Rows are points. Examples show where two turns around zero, p and q, send a point. Write where each new point lands after one turn and then the other. Backwards means that the second turn is done in reverse. Each puzzle has new turns, and all numbers are rounded.
(in the rows, 128 means zero)

Turn p:
[119 141] -> [122 142]
[153 148] -> [156 143]
[111  95] -> [105  99]
Turn q:
[123 117] -> [120 119]
[120 126] -> [120 129]
[148 151] -> [154 144]
[134  85] -> [120  85]
[115 161] -> [126 163]
Where do these land?
q, then p: [152 151] -> [160 137]
p, then q: [128 104] -> [116 107]
q, then p backwards: [ 94 146] -> [ 96 150]
p, then q: [138 111] -> [129 108]

Turn p:
[124 147 137 117] -> [127 150 134 120]
[139 113 164  95] -> [141 122 160  89]
[137 127  82 148] -> [136 118  87 155]
[134 152 115 174] -> [129 140 122 180]
[115  99 131 113] -> [115 105 129 105]
[118 129 139 121] -> [119 133 137 119]
Turn q:
[151 109 132 146] -> [150 110 128 149]
[161 134 137 110] -> [163 131 132 111]
[101  90 142 145] -> [101  91 143 146]
[152 118 150 129] -> [154 116 146 130]
[134 132 111 113] -> [133 132 110 114]
[123 159 117 125] -> [123 160 120 123]
[ 74 154 107 126] -> [ 73 157 116 122]
Where do these land?
p, then q: [138 109 133 207] -> [119  96 147 201]
p, then q backwards: [132 139 136 109] -> [134 145 133 113]
p, then q: [107 135 123 117] -> [110 139 122 115]
q, then p: [134 138 100 113] -> [137 139  98 122]
q, then p backwards: [127 111 126 111] -> [127 107 125 117]
q, then p: [131 135 150 111] -> [137 136 147 109]

Turn p:
[130  93 110 131 136 120 122 148] -> [131  87 117 123 131 123 120 142]
[ 81 158 141 118 105 145 108 122] -> [ 83 166 134 116 106 142 109 124]
[110 149 150  89  90 147 106  84] -> [115 169 156  95 102 148 109  85]
[160 126 129 147 139 130 118 150] -> [156 120 129 146 135 132 122 156]
[144 123 119 136 136  87 142 158] -> [145 113 114 130 134  87 140 155]
[142 126 103 150 122 132 144 114] -> [142 119 107 152 117 131 140 112]
[149 123 110 121 155 133 154 150] -> [146 113 108 124 150 135 158 146]
[101 132 171 121 100 153 134  96] -> [ 97 150 174 127 109 144 133  97]
[134 122 119 140 169 105 124 130] -> [135 116 112 139 167 110 120 134]
Turn q:
[127 130 140 107 122 101  99 121] -> [121 135 130 104 126 108  95 120]
[132 106 132 125 154 116 111 113] -> [131 107 126 128 151 117 107 111]
[122  92 127 155 117  96 135 146] -> [116  97 125 155 106  94 125 138]
[148 136 154 115 156 121 112 142] -> [149 130 149 116 154 120 103 144]
[135  92 148 109 122 132  94 145] -> [126  91 138 105 119 133  91 139]
[149  94 138 106 115 138 114 118] -> [144  95 130 102 113 136 112 114]
[102 109 109 132 134 118 120 153] -> [ 97 109 110 135 133 119 125 149]
[120 165  93 130 130 130 183 128] -> [130 162 108 137 135 123 191 134]
[118 143 166 113 134 143 133 112] -> [125 140 168 112 139 140 131 114]
[135 166  98 159 105 147 153 126] -> [138 167 108 157 107 149 161 132]
[120 176 103 157 120 167 154 104] -> [130 175 117 157 126 169 168 112]
Where do these land?
q, then p: [167 149 136 144 144 135 171 156] -> [167 131 139 152 134 119 166 165]
q, then p: [155 115 128 105 136 116 121 143] -> [154 112 127 103 135 121 119 140]
p, then q: [ 83 100 132 124 147 116 124 126] -> [ 84 105 130 122 150 116 121 116]
p, then q: [148  93 157  98 127 144 113 120] -> [147 102 165  99 134 142 112 117]
q, then p: [134 140 127 157 138 146 120 147] -> [129 128 127 156 127 146 124 156]
q, then p backwards: [113 142 113 130 121 114 120  77] -> [108 148 114 124 124 121 133  78]
p, then q: [ 84 144 158 143 125 121 107 128] -> [ 81 154 147 136 133 125 106 135]
q, then p: [167 113 117 126  95 111 142 119] -> [167 120 124 121  93 110 133 111]
p, then q: [100 156  82 125 118 148 133 137] -> [103 145  85 123 117 152 155 134]

Turn p:
[ 72 147 142 130 137 131 133 133 127 116 121] -> [ 75 155 124 125 128 133 129 137 122 114 119]
[143 102  98 118 113 153 122 120 136 120 173] -> [150  98 104 124 105 150 122 121 138 117 169]
[130 129 147 115 143 143 132 141 135 133 188] -> [119 120 140 117 131 135 114 154 140 126 186]
[143  85 127 134 141  52 103 133 188 114 106] -> [135  88 125 144 149  52 129 107 179  98  98]
[150 125 133 109 125 136 113 104 115 115 128] -> [150 124 140 105 125 136 113 106 119 121 130]
[118 157 139 118 117 151 118 132 128 140  99] -> [121 154 133 118 121 149 114 137 133 147  98]
[152 119 132 144 141 149 128 150 107 130 108] -> [143 109 144 140 147 151 132 144 110 137 109]
[108 137 123 106  94 106 126 127 113 124 136] -> [124 143 109 109  96 104 121 132 111 125 128]
[146 143 142 150 126 123 133 131 135 116 144] -> [140 139 151 150 126 123 126 136 131 115 142]
[153 158  87 109 144 125 112 135 119 120  99] -> [170 149 100 112 158 138 125 132 126 120  99]
[112 137 145 157 137 139 107 121 113 162 113] -> [104 137 135 153 143 138 103 119 114 161 115]
[108  96 120 146 117 129 209 108 119 146 123] -> [105 121 129 141 106 128 208 110 111 156 144]
Turn q:
[114 124 117 143 188 112 128 119 116 137 112] -> [106 125 129 150 184 120 137 114 119 148 123]
[145 134 145  66 110 118 145 128 118 139 116] -> [148 130 138  71 113 100 133 123 108 128 110]
[136 127 108 133 161 125 120 139 130 117 117] -> [132 135 116 140 167 129 123 138 126 128 121]
[126 135 108 142 136 159 123 117  96 121 128] -> [124 127 121 138 138 164 117 119  96 127 140]
[ 99 131 112 148 120 110 108 121 133 128 122] -> [ 96 126 115 151 122 123 108 121 138 129 120]
[129 110 163 118 116 112 203 110 137 125 210] -> [119 110 141  92 100 106 203 130 146 104 200]
[148 112 130 148 115 118 110 147 111 125 116] -> [150 118 127 160 119 117 116 142 114 125 120]
[144 135 154 140 115 121 108 106 138 132 169] -> [141 130 147 135 108 117 114 111 152 123 171]
[143 148 101 120 111 107 147 165 143 149 112] -> [135 157  91 118 113 106 135 156 125 151 110]
[147 131 104 118 120 110 136 124 136 109 115] -> [139 140  97 122 132 114 129 124 126 107 116]
[120 143 206 126 112 178 113 118 124 113 108] -> [143 139 209 125 100 167 124 111 130 115 107]
[113 107 113 147 128 149 108 109 148 143 120] -> [123 104 116 143 129 155 115 112 153 144 120]
[100 125 105 113 132 145 115 160 135 126 120] -> [109 122 119 116 138 147 109 163 131 135 107]
Where do these land?
q, then p: [119 129 161 111 133 130 128 124 161 152 154] -> [115 127 145 109 114 107 124 134 171 144 144]
p, then q backwards: [157 128 145 142 117 106  84 132 132 135  97] -> [141 116 144 121 128 111  80 132 129 134  88]
q, then p: [155 132 107  95 100 107 146 140 102 144 104] -> [167 132 103 104 125 103 136 129  91 142 107]
p, then q: [105 101 111 136 130 135 114 138 102 151 124] -> [112  92 109 138 136 139 119 129 106 149 124]
p, then q: [146 117 118 101  97 138 132 114 162  92  93] -> [162 136 113 104 107 135 141 106 147  96  87]
p, then q: [117 160 125 127 158 104 145 167 144 115  93] -> [112 173 128 133 162 119 153 154 126 128  92]
q, then p: [141 123 170 151 143 139 146 105  95 152 148] -> [121 124 171 136 116 123 137 116 106 154 175]
p, then q: [118 103 133 152  98 156 129 158 109 125 158] -> [128  93 129 152  92 150 123 164 113 124 139]
p, then q: [109 119 103 158 150 104 119 105 127 114 153] -> [100 124 108 153 151 131 127 110 127 101 161]
p, then q backwards: [165 120 115 102 134 141 131 111 127 123 146] -> [162 116 133 109 130 153 130 109 133 132 150]
q, then p: [ 92 149 107 113 148 109 117 132 130  87 129] -> [ 92 147 108 116 152 131 116 135 126  86 113]
q, then p: [112 157 141 146 128 168 144 109 145 145 137] -> [112 154 139 124 104 163 126 125 148 154 150]

Turn p:
[ 99 133 152 125 118 150 114 107 115 100 101 148 147 104] -> [109 130 158 136 116 147 107 101 118 104  94 133 145 104]
[136  97 118 113 143 127 130 142 176 163 179 110 125 107] -> [139  95  95 111 145 137 137 135 170 156 177 123 129 103]
[164 177 149 159 110 131 142 116 154 116 144  98 144 154] -> [148 182 161 152 115 127 146 135 156 130 160 103 142 152]
[136  89 109 101 150 116 151 128 146 123 146 125 124 142] -> [144  97 102  95 148 122 144 117 137 116 149 127 129 144]
[143 109 142 113 139 125 154 146 119 148 146 138 156 116] -> [148 103 141 106 140 126 148 130 114 153 140 134 150 113]
[113 137 115 165 115 159 131 102  83 113  98 133 123 115] -> [118 142 127 173 114 151 128 111  84 115  91 115 123 127]
[166 181 115 136  75 106 123 134 124 108 127 105  97 122] -> [138 195 127 135  91 107 145 160 129 108 138 114  93 115]
[134 155 141 161 106  84 136 119 135 103 132  93 126 130] -> [123 159 143 155 111  79 141 128 141 112 147  99 127 130]
[118 137 135 120 143 139 113 104 103 120 133 162 108 126] -> [117 135 137 130 139 143 108 101 103 122 125 156 105 126]
[ 93 111 137 138 105 149 110 138  96 115 120 149 123 151] -> [ 92 106 142 139 105 146 111 140  95 110 117 142 128 144]
[122 120 104 115 136 107 149 138 171 164 140 148 139 133] -> [128 113  98 110 137 118 158 128 164 153 134 159 143 133]
[137 113 133 124 158 131 140 163 157 136 120 136 106 119] -> [138 104 126 122 171 130 139 154 152 126 122 137 117 122]
[129 125 151 157 120 132  90  98  88 127  91 145 136 132] -> [137 128 153 166 101 124  85 112  98 128  95 138 123 136]
[104 117 113  93 175 120 138 158 138 164 151 116 130 128] -> [108 103 101  87 174 123 130 134 138 168 139 125 133 128]
[128 114 129  93 130 131 139 127 145 153 119 106 121 138] -> [133 110 122  94 126 134 134 126 152 145 120 111 114 139]
[125 134 105 135 125 143  87 128  97  95 100 138 143 131] -> [126 149 117 137 117 137  86 136  94 100  99 133 145 132]
Turn q:
[118 155 114 119  97 145 123 136 119 148  89  89 119 158] -> [112 139 103 131  97 148 123 140 117 133  84  94 117 160]
[127 118 103 124 120  93 151 138 105 119  94 116 114 121] -> [124 130 112 128 122  96 163 131 107 116  94 124 110 114]
[103 150 104 135 109 122 108 147 137 107 133 109 115 127] -> [113 143 102 135 113 119 114 152 147 106 132 110 106 124]
[126 124 100 114 101 124 130 157 141 137  92 144  94 138] -> [122 122 107 120 100 117 130 152 135 140  87 153  96 132]
[128 154 110 135 127 142 116 112 105 125 139 150 127 148] -> [135 148 103 142 138 144 114 115 121 116 136 147 123 152]
[139 118 106 129 101 101  94 128 124 147 105 107 105 165] -> [143 120 109 137 105  95 109 124 120 142  99 105  94 160]
[156 144 101 156 126 130 133 143 139 148 105 100 110 139] -> [146 139 120 159 127 136 143 150 136 153  98 106 103 138]
[112 167 153 135 129 122 113 112 124 134 124 130  97  89] -> [109 167 153 127 112 146 119 106 127 123 139 125  95 103]
[136 120 160 130 148 162 106 130 115  96 141 138 140 111] -> [145 117 156 120 146 156 103 134 118  95 149 135 141 114]
[132 112 166 133 137 140 149  94 151  92 154 150 155 129] -> [138 111 159 124 139 136 134 100 161 103 153 146 176 125]
[136 101 127 120 128 100 170 166 120 156 136 112 106 159] -> [124 115 135 113 125  93 177 159 114 156 124 126 119 163]
[111 121 161 146 158 134 122 123 136 123 141 160 180 117] -> [112 126 159 142 158 128 101 121 128 125 151 148 178 111]
[179 120 149  82 156  93 161 130 139 148 169 136 171 109] -> [166 141 142  77 155 104 157 119 124 176 158 129 179 108]
[107 115 130 118 169 150 121  99 140 118 142 134 135 113] -> [110 105 133 117 166 149 116 104 141 121 148 130 132 111]
[112 101 136 145 116 161 124 105 124 122 156 145 153  97] -> [123  97 129 149 119 152 118 113 123 115 170 143 154 104]
Where do these land?
q, then p: [172 148 148 163 161 141 118 126 151 104 121 103 132 105] -> [165 142 163 152 162 143 117 144 157 131 133  94 127 106]
q, then p: [135 109 138 103 116 101  82 115 129 108 162 101 156 103] -> [149 136 107 103 108 101  96 116 128 126 172  98 131  92]
q, then p: [114 108  90 116 126 138 137 127 141 131  97 167 126 116] -> [128 104  97 136 130 135 134 119 127 119  88 166 129 112]
q, then p: [141 137 126 130 121 126 127 159 112 147 164 140  96 137] -> [121 138 132 116 132 131 147 158 113 141 158 154 101 142]
p, then q: [118 155 123 144 145 154 126 105 115 147 107 123 110 114] -> [112 137 137 158 134 162 125 116 123 136 106 118 100 133]
q, then p: [144 174 157 171 172 128 126 118 134 106 132 131 168  98] -> [137 170 170 163 172 137 107 117 142 143 138 112 160  99]
p, then q: [103 112 121 127  97 152 146 129 153 140 116 127 154 113] -> [112  97 116 139 103 145 139 134 138 134 111 127 164 108]
q, then p: [138 123 166 107 132 144  93 125 107  81 153 113 145 129] -> [148 139 147  94 129 134  85 128 114  95 165 105 142 119]
q, then p: [115 112 120 148 101 127 128 110 131 143 114 153 111 155] -> [123 112 122 157  99 123 133 121 131 116 120 156 119 156]
q, then p: [145 127 144  89 116 102 156 132 121 154 136 142  97 146] -> [130 131 143  84 108 119 159 116 125 148 124 152 102 151]
q, then p: [ 94 147  92 132 118 139 147 109 148 109 114 131 110 137] -> [102 133  97 143 133 145 148 118 157  96 107 134 133 140]
q, then p: [112  96 168 110 157 109  98 136 133 104 161 103 134 120] -> [121 104 145  91 142 100  93 118 134 120 173 103 127 107]
q, then p: [139 101  92 110 120 121 157 138 117 171 137 133 136 171] -> [138 105  95 112 121 112 156 134 106 162 118 147 135 175]
p, then q backwards: [128 138 126 161 129 125 146 131  99 110 108 116 119 113] -> [129 130 123 159 135 110 133 133  98 126 103 104 134 125]
q, then p: [122 133 108 110 108 112 132 161 130 166 100 138 126 164] -> [110 127 112 115 106 106 133 156 123 152  88 151 121 157]
